Each row of a before or after table is a point. The points were changed in one or more steps. Then noise was added and the rows were shuffled. The steps act on columns, c1 being the first. Name the steps. A step turns or swaps two columns, mirrors them in a line or flattens them onto one, adds a multiple of one to another, or multiplies or shifts one. Angles are multiples of 10 degrees, from the lower column toward the higher: turns from -170 to 170, lines from 10 to 170 but not 90. Use the fewest steps. Two steps may share a column if one is a turn and the other turns, adds or multiplies; they go together, in the order done. Otherwise the lowest column goes first.

Before:
[[-0.003, 0.003],
[0.002, -0.004],
[0.039, 0.012],
[0.052, -0.064],
[0.014, -0.053],
[0.039, 0.066],
[0.030, -0.053],
[0.078, -0.047]]
After:
[[-0.002, -0.005],
[0.056, 0.070],
[0.041, 0.004],
[0.059, -0.047],
[0.010, 0.061],
[0.028, 0.077],
[-0.001, 0.006],
[-0.004, 0.054]]
Steps: mirror c1 and c2 in the line at 10 degrees

Before:
[[0.019, -0.027, 0.009, 0.086, -0.045, -0.023],
[0.057, 0.032, 0.031, -0.036, -0.057, -0.038],
[0.052, 0.038, -0.043, -0.043, 0.033, -0.055],
[-0.009, -0.013, 0.031, 0.030, -0.012, -0.022],
[0.032, 0.008, 0.030, 0.030, -0.032, -0.027],
[0.020, -0.026, 0.020, -0.007, 0.021, -0.037],
[-0.010, 0.039, 0.031, 0.079, 0.001, 0.028],
[-0.055, -0.065, -0.078, 0.041, 0.037, -0.028],
[-0.072, 0.024, -0.111, -0.013, 0.068, -0.011],
[-0.052, 0.021, -0.032, 0.014, 0.012, -0.106],
[0.025, -0.073, -0.061, 0.049, -0.095, -0.050],
[-0.006, 0.011, -0.004, 0.011, 0.050, -0.010],
[-0.020, -0.050, -0.054, -0.020, -0.043, 0.035],
[0.030, -0.013, -0.024, -0.050, -0.022, -0.008]]
After:
[[-0.007, 0.079, 0.007, 0.040, 0.000, 0.044],
[0.036, -0.013, -0.121, 0.025, 0.027, -0.049],
[0.013, -0.043, 0.021, 0.038, 0.014, -0.083],
[-0.006, 0.010, -0.005, 0.011, 0.020, -0.007],
[0.014, 0.043, -0.086, -0.065, 0.014, -0.047],
[0.051, -0.020, -0.043, -0.050, -0.017, 0.003],
[-0.031, -0.005, 0.027, -0.028, 0.006, -0.024],
[0.019, 0.049, -0.008, -0.073, -0.038, -0.078],
[-0.013, 0.084, 0.022, -0.025, -0.018, -0.016],
[-0.027, 0.032, 0.041, 0.009, -0.013, -0.016],
[0.023, -0.050, 0.012, -0.013, -0.008, -0.029],
[-0.067, 0.013, -0.060, 0.022, 0.004, -0.080],
[-0.023, -0.034, 0.066, 0.030, -0.022, -0.028],
[-0.037, 0.031, 0.008, -0.012, -0.005, 0.002]]
Steps: turn c1 and c3 by 60 degrees; turn c1 and c6 by -40 degrees; swap c2 and c4; multiply c5 by 0.4
